Each row is a point. Any point is a mix of the corners, with weights that add up to 1. It lies inside the corners' shape when no weight is negative. Is each point inside? If not, which corners have a negative weight?

Corners:
(1): 28.1, -17.3
(2): 5.8, 17.8
(3): -26.1, -0.3
Points:
34.4, -10.8 -> outside (3)
-23.0, -6.3 -> outside (2)
-23.5, 10.3 -> outside (1)
22.0, -14.2 -> inside
2.9, 14.2 -> inside
25.6, -22.5 -> outside (2)
-22.3, 0.1 -> inside
15.2, 15.4 -> outside (3)

Corners:
(1): 14.6, -11.0, 28.8, -15.1, 16.0, 4.6, -0.3, -6.7
(2): -14.7, -5.9, 6.1, -28.9, 47.9, 25.4, -14.6, -31.8
(3): -13.0, 3.9, 0.1, 39.4, 46.0, -9.4, -24.1, -10.0
(4): -0.6, 34.6, -7.9, -63.5, 28.8, 19.2, -28.3, 27.5
(5): -16.7, -17.9, -4.4, -7.4, -3.4, 7.2, 33.5, 32.5
(6): 13.1, 15.6, 1.5, 10.6, 0.4, 14.1, -13.8, -32.7
(7): -12.2, -8.5, -0.5, -3.8, 15.9, -33.9, 21.0, -16.3
(8): 4.5, -26.8, 21.0, -54.4, -23.1, -39.2, -23.3, -16.8
(9): 31.8, -25.2, -29.8, -1.2, -13.8, -18.6, 7.1, 8.9
Points:
-10.1, -4.9, 0.2, -15.1, 30.1, 6.7, 5.6, 4.1 -> outside (6, 8)
-6.4, -28.0, 9.4, -17.8, -2.6, -23.5, 4.9, -3.1 -> outside (4, 6)
-2.0, -1.0, -3.2, -8.9, 19.3, -10.1, -16.7, -19.1 -> outside (1, 5)
15.2, -9.4, -1.2, -21.2, -2.0, 4.4, -2.0, 1.5 -> outside (3, 7)
2.1, -12.7, -1.3, -21.9, -2.3, -16.7, -6.4, -4.1 -> outside (1)
-8.4, -12.3, 8.5, -5.0, 6.1, -3.4, 10.3, -3.8 -> outside (4, 9)
-3.5, 13.3, 12.1, -28.1, 29.0, 5.4, -24.1, -12.4 -> outside (5, 9)
-3.5, -1.7, -1.3, -21.1, 14.2, 10.6, -4.0, 7.9 -> outside (7)

Corners:
(1): -26.0, -19.2, 29.8, 5.4, 12.4, -1.0, 8.9, 16.1, 4.3, -35.2, 18.6, -11.9, 1.1, 2.9, 8.6, 5.7, -22.9, -0.6
(2): 17.9, 8.5, -32.4, 5.4, -18.1, -15.4, -22.4, -9.2, -20.0, 11.3, -8.6, -0.9, -6.8, 16.8, 4.3, -25.0, 26.6, -18.2
(3): 2.1, -17.3, 32.1, 6.6, -17.6, 7.6, 3.4, 12.4, 11.5, -35.4, 12.7, -10.6, -5.0, 17.6, 2.8, -8.3, 3.1, 20.8
(4): 33.0, 12.1, 22.7, 29.2, -19.9, -21.5, -25.8, -4.2, -39.3, 1.0, 28.4, 5.8, -11.4, 7.9, -9.5, -17.3, -13.6, -9.8
(5): -21.0, -19.1, 12.2, 24.9, -2.6, 9.9, 14.8, 9.4, 18.7, 8.7, -12.3, 7.1, -1.2, 4.5, -44.9, -3.0, -9.4, -22.4
(6): 30.1, 18.8, -23.5, -40.6, 0.9, -5.3, 9.6, 2.3, -4.5, -29.4, 38.5, 14.2, -43.2, -2.2, -2.9, 43.4, 9.9, 22.2
(7): 8.6, -0.3, 19.8, -50.7, 10.0, 11.0, -9.3, 1.0, -12.0, -17.2, 6.8, -20.0, -18.7, 35.4, 34.0, -11.6, -14.5, 44.2
(8): -20.2, 12.0, 24.7, 2.3, 6.3, 3.7, 8.6, -34.2, 44.9, -35.9, 23.3, -15.0, -23.3, -4.7, -19.5, 7.8, -4.3, 3.4
(9): -11.9, -23.5, 21.5, -5.2, 16.5, -22.9, -29.3, -16.0, -8.8, 7.1, 5.7, -8.6, -1.5, 16.9, -9.9, -21.0, 3.1, 17.1
(10): 23.8, 6.8, 1.6, -30.7, -40.0, -47.3, -9.5, 9.0, -22.6, 7.7, -28.5, -30.6, -13.3, 18.3, -23.6, -12.7, 30.6, 16.6
(11): 18.0, -1.7, -2.1, -32.1, -6.7, -17.9, -16.5, -22.3, -13.4, -2.8, 18.1, 6.9, 25.0, -5.2, 29.3, 11.0, -1.9, 0.7
(12): -13.8, -10.9, -16.7, 18.2, 13.1, 36.2, -16.4, 21.5, 56.7, 12.0, 57.0, -17.4, -24.0, -34.2, 0.9, 40.8, 25.9, -31.7
(13): -23.7, 8.5, 3.9, -22.7, -41.6, -7.8, 0.3, -8.9, -13.4, 1.9, -14.7, -5.1, -9.8, -9.8, 17.2, 6.2, 14.3, 15.1
(14): -38.4, -41.4, 14.6, 32.2, 0.3, 32.6, 0.1, 4.6, 47.3, 8.7, -8.6, -13.2, -24.3, 11.3, -34.2, 36.4, 21.5, -21.3
(15): -21.4, 2.6, -17.2, 6.5, 9.4, -5.9, -29.7, 9.1, 32.7, -19.7, -0.7, -19.3, 6.1, 7.2, 5.4, 5.3, 10.8, 28.5
(16): 9.6, -23.2, 7.2, 33.8, -38.0, 24.2, 12.3, 8.9, 4.4, -18.0, 12.3, -8.8, 7.0, -33.2, -21.5, 17.7, -7.3, -19.0
(17): 32.7, 22.7, -7.8, 12.1, 10.5, 16.4, 21.2, 12.0, -23.4, 10.4, -7.6, 15.5, -8.0, 15.5, 27.0, -1.4, 18.5, 3.2
(18): 22.2, 8.3, -23.9, 36.1, 3.0, -22.4, 2.8, -39.7, 18.9, 5.8, 41.4, -4.5, 29.8, 1.8, 27.3, -15.6, -8.0, -7.7
(19): 7.5, 13.3, 4.5, 40.5, -37.9, -3.3, 22.1, -24.5, -35.0, 14.9, -4.7, 0.4, 30.3, 14.6, -44.1, -26.7, 7.7, -5.0
Points:
0.3, -3.9, 7.4, 9.5, -5.8, -1.6, -1.5, -1.5, -2.1, -2.3, 5.5, -6.4, 2.4, 6.3, -0.6, -5.1, 2.5, -1.6 -> outside (6)
13.7, 1.8, -1.8, 19.0, -21.2, 2.0, 1.4, -13.3, -12.2, 3.6, 10.6, 0.2, 11.3, -2.9, -3.0, -12.8, 2.0, -10.6 -> outside (1, 6, 10, 14, 15)
3.7, 1.4, -1.8, 1.6, -4.7, -6.6, -8.2, -8.8, 2.5, -2.3, 12.8, -4.3, -1.2, 1.1, 0.3, 2.6, 3.7, -1.0 -> outside (3)
5.6, -0.7, 3.2, -5.4, -11.4, -4.7, -4.6, 4.9, -11.0, -5.2, 4.7, -3.7, -2.6, 4.0, 2.3, -0.3, 5.7, 5.6 -> outside (8, 14, 18)
